Every row gives one point. Two turns around zero, p and q, are shown by what they do to some points. Write where each new point lands after one turn and then the other. Backwards means that the second turn is done in reverse. Each puzzle has new turns, and all numbers are rounded.
In the rows, 128 means zero.

Turn p:
[ 92 107 140] => [105 156 105]
[128  92 107] => [155 151 107]
[137 166 148] => [106  97 151]
[145 163  94] => [149 122 175]
[139 111 150] => [126 113 102]
Turn q:
[101 146 155] => [169 126 139]
[142 159 108] => [130 131  89]
[141 106 127] => [106 121 139]
[ 94  62 121] => [102 160 190]
[142 144 131] => [132 115 111]
[147 151 125] => [130 116 101]
Where do these land?
q, then p: [142 143 123] => [143 142 132]
q, then p: [143 141 173] => [155 122  87]
q, then p: [97 98 72] => [ 79 125 179]
q, then p backwards: [148 119 146] => [143 146 144]
p, then q backwards: [110 139 126] => [123 110 118]

Turn p:
[137 140 205 129] => [132 134  99  55]
[121 132 117 147] => [131 148 135 139]
[158 136 111 137] => [105 130 156 129]
[132 106 111 131] => [111 127 123 150]
[ 91 126  97  96] => [163 102 126 167]
Turn q:
[142 130 126 114] => [135 146 125 133]
[118 140 106 131] => [130 125 114 105]
[127 171 167 148] => [120 132 184 106]
[105 124  90 140] => [123 107  95 104]
[174  74 131 122] => [107 150 105 188]
[118 106 106  97] => [155 123  94 140]
[112 150 169 145] => [125 112 177 120]
Where do these land?
q, then p: [108 166 139  81] => [ 93  99 148  87]
q, then p: [162 168 146 131] => [162 122 136  85]
p, then q backwards: [122 129 130 166] => [163 140 123 118]
p, then q backwards: [108  86 102 127] => [143  77 126 121]
q, then p backwards: [108 111 142 143] => [140 122 113 101]
q, then p: [175 102 135 110] => [141 174 159 124]
p, then q: [113 134 101 138] => [103 133 148 122]

Turn p:
[150 182 108 148  98 143] => [160 144 155 154 140 178]
[171 111 148 134 111  94] => [158 134 111 157 152  91]
[123 130 112 116  86 114] => [167 108 115 128 118 141]
[141 138 128 113 156 133] => [106 151 114 130 133 135]
[ 78 134 118 136 146 129] => [116 128 149  84 105 134]
[117 150 150 125 144 161] => [ 96 127 142 117 151 151]
[116  50 131 124 154 122] => [ 95 103 111 126  95  66]
Turn q:
[ 98 130 106 167 121 157] => [132 131 129  90  84 148]
[140 129 125  80 100 110] => [114 149 159 161 146 105]
[104 177  87 141 136 145] => [144 135 123  96  80  89]
[150 103 173 113 139 138] => [106 103 126 132 175 144]
[150  92 130 105 148 112] => [143 104 142 161 156 138]
[170 119 154 136 111 109] => [132 152 117 136 175 145]
[ 84 146 121 153 140 124] => [123 123 101 121  80 127]
Where do these land?
p, then q: [105  96  76 201 133 156] => [ 60 178 107 132 153 175]
q, then p: [145 106 136  76 138 123] => [109 138 152 116 137  79]
q, then p backwards: [109 130  99  96 114 142] => [116 110 116 171 140 134]
q, then p: [130 126 129  97  90 136] => [124 132 142  91 158 126]
p, then q: [117 139 163 131 123 129] => [128  94 124 143 136 121]
q, then p backwards: [163 142 130 135 146 128] => [131 133 154 119 112 101]
p, then q: [133 124 146 158 146  69] => [141 148  95 164 152  89]
q, then p: [122 160 145 130 134 141] => [141 131 107 107 106 131]

Turn p:
[142 119 104 105 147 105 148 117 124] => [150 121 119 145 139 122  97 131 155]
[133 148  91 165 140  84 132 157 139] => [165 128 160 102 161 147 144 135 165]
[161 162 161  88 164 121  94 175 115] => [175 192  98 112 122 101 133 159 104]
[136 123 122 114  93 151 173 178 149] => [111 122 100 119 172 177 116 154 101]
[139 142 106 158 103 107 115 116  98] => [135 139 160 113 105 157 122 106 153]
[140  96  86 151 135 137 128 110 114] => [101 124 156 122 139 119  95 113 160]
[ 95  95 162  94 124 131 138 108  81] => [118  92  94 124  72 109  98 132 113]
[149 104 136 143  91 115  91 103 146] => [ 95 146 156 157  98 143 145 145 148]
[117 158 172 162 107 158 127 108 140] => [102 131 118 127 113 140 181  91 104]
[113 133 146 125 164 134 123 120 140] => [136 122 118 132 132  90 147 123 121]
[ 84 129 122 103 140 166 140 116 161] => [120  91 127 155 154 104 129 119  83]
Turn q:
[120  92 154  94 148 103 107 127  86] => [130 133 192 155 114 161 128 144 119]
[163 174 158 107 151 169 105 110 155] => [162 130  86 135  72 149 132 102 162]
[127 120  86 147 143 114 127  96 158] => [103 150 111 114 141 118 177 115 119]
[109 135 122 124 129  97 146 125  86] => [ 95 111 159 118 116 121 121 154 115]
[146 174 107  84 108 148 106 192 154] => [181 142 107 144  92  67  91 107 111]
[164  91 107 152 121 148 172 103  97] => [106  82 138  98 162 155 136  86 110]
[119 121 154 150  95 116 135 130 146] => [117 136 123 132 161 123 107 136 160]
[103 144 126 110 173 151 101 159 118] => [170 135 120 136  93 136 134 163  95]
[116 122 162 123 109 132 154 136 155] => [116 136 106 151 147 138  91 129 141]
[117 123 102 149 165 112 129 105 119] => [107 136 132 103 125 140 168 143 109]
[146 126 164 162 105 114 121 129 159] => [131 153 120 114 155 132 110 121 178]
[107 113  94 134  88 130 133 124 103] => [116  93 145 136 159  95 139 134 116]
Where do these land?
p, then q: [119  85 168 110  99 165 117 169 132] => [144 102 152 142 131  94 107 177  82]
p, then q: [114 124  93 179 154 122 118  87 147] => [ 88 166 114 143 140 176 126 133 159]
q, then p: [102 146 118  94 119  98 131 160  63] => [120 132 118  89  68 143 147 179 126]
p, then q: [161 130 116 132 133  97 107 134 156] => [138 150  92 103 118 131 100 128 137]
q, then p: [147 127 133 170 127 152 133  82 148] => [120 101 125 165 175 111 106 118 124]
q, then p: [120 136 102 133 120 148 113  88 150] => [130  93 124 134 159 143 118 117 157]
p, then q backwards: [140 117 104  85 147  94 149 141  91] => [130 157 172 139 112 152 125 178 131]
q, then p: [109 139 179 103 119 148 151 147 161] => [115 156 196 114 143 124 140 121 123]
q, then p: [109 122 102 116 128  83 147 149  76] => [141 115 103  92  72 121 138 158 111]
p, then q: [133 118 189 114 127 143 102 133 132] => [103 106 137 115 134  80 104 147 110]
p, then q: [145 145 109 165 115 129 136 101 143] => [111 125  86 135 129 159 141 132 145]
p, then q: [137 148 122 135 148 158 132 145 137] => [113 127 132 118  90 140 140 136 116]

Turn p:
[136 172 105 133 188 147 146 130 122 126 152] => [122  80 135  93 138 129 108 158 141 142 174]
[175 141 141 137  86  88  97 148 128 129 109] => [116 105 148 187 143 115 137  90 108 117 101]
[100 114 170 115 140 117  89  93 120 120 160] => [192 121 124 108 123 144 128 141 121 109  87]
[125 119 110  96 123 102 113 147  95 197 156] => [102 128 163  87 123 118 100 119  75 140  85]
[ 78 113 120 103 131 143 162 187 161 149 112] => [ 79 158 134  93  75 139 130 109 171 145 123]
[127 104 119 105 108 111 128 144 135  81 144] => [158 154 147 143 133 111 118 103 160 148 119]
[155 136 132 135 132 159 170 112 123 134 113] => [ 98 135 116 144 144 129 131 173 133 127 150]
[ 90 147 136 166 106 137 166 138 131 113  94] => [107 133  87 139 110 134 181 125 145 158 144]
[126 102 147 160 127 145  90 122 156 114 161] => [174 133 147 124 113 118 157 126 130  82 138]
[128 178 118 128 111 138 105  97 115 116 107] => [128  98  80 129 170 119 133 115 125 120 126]
[173 145 107 144 124 112 139  92 139 147 100] => [101 124 125 158 172 154 125 128  98 117 154]
[125  65 129 114 160 138 130 125 111 109 127] => [161 167 129 133  94 126  87 149 128 129 137]
Turn q:
[135 147 150 148 146  96 151 141 144 167 152] => [ 86 115 139 103 154 127 139  84 125 119 143]
[ 70 133 107 128 106 124  90  87  97  66 111] => [158 109 126 181 120 162 127 209 141 114 147]
[120 157  82 114 104 144  83  75 106 109 107] => [136  96  91 166  82 128 111 186 123 138 145]
[100 142  92 154 112 168  97 114 125  89 114] => [160 106 131 142  92 112 120 183 159 110 137]
[ 88 144 146 123 125 171  90 122 119 137 132] => [135 124 161 162  95 132  98 129 155 137 153]
[167 106 116 136 118 104 164 160 123 138 164] => [ 99 158 100 109 163 106 145 105 134 111  97]
[164 113 171 143 128 114 138 128 165 119 137] => [124 163 128  73 132 148 139 111 121 122 143]
[134 130 133 113 154 116 166 157 170 145 125] => [120 121 154  87 157 116 118 102 102 135 106]
[135 107 153 104 157 134 151 128 154 144 166] => [126 145 130 104 154 145  88  84 127 129 120]
[132  87  88 153  87 116 151  98  97 133  87] => [140 113  90 150  98 145 181 143 119 102  77]
[153 116 141 132 179 118 127 152 122 144 128] => [142 128 124 112 159 116 142  87 135 159 136]
[139 120 130 105 115 107 118 169 133 158 119] => [ 96 144 142 127 134 117 142 120 122 167 103]
[126 162 153 110 131 152 139 134 107 116 120] => [141 142 147 152 124 106 115 123 101 122 155]
Where do these land?
q, then p: [188 120 140 116 146 149 123 112 133 113 140] => [119 111 138 106 182 114 100 111 113 129 125]
q, then p: [114 121 107 102 153 139 129 148 101 122  70] => [100 124 146 175 111 136 126 150  78 129 133]
q, then p: [120 162 142 211 115 144 144 150 147 106 118] => [159 144 166 158 141 140 137 140 192 164  96]
p, then q: [129 114 147 103 151 142 114 151 116 120 119] => [114 140 134 116 108 134 144 163 138 146 123]
q, then p: [144 127 135 106 158 119 166 116 147 161 125] => [148 141  92 120 140 132  91 147  98 124 117]
q, then p: [118 153 102 153  65 135 104 140 146 111 148] => [126 128 139 127 100 122 159  75 174 151 108]
q, then p: [124 113 143 100  99 134 222 104 122 120 127] => [159  99  55 169 138  92 106 140 129 151 145]
p, then q: [117 103 127 154 101 140 103 159 136 127 138] => [108 137 114 129 134 147 142 145  91  96 139]
p, then q: [112 118 131  95 156 110  96 104 110 143 149] => [150 152 109 144 106 117 130 136 117 180 133]
q, then p backwards: [121 131 111 197 131 131 115  62 152 155 142] => [ 93 173 147 141 183 154 100 148 170 131 101]
p, then q: [126 126 130 161 155 144 117 129  82 178 120] => [119 156 121 191 145 119 147 145 143 129 100]
p, then q: [134 137 147  98  96 146 110 123 146 118 141] => [154 113 138  94 141 134 137 147 101 138 134]
p, then q: [129 132 135 100 126  43 133 150 127 115 114] => [143 109 130 125  55 155 145  86 138 136 139]
p, then q: [116 135  96  98 139 116 117 145 127 103 142] => [113 122 110 113 113 158 111 122 124 163 138]
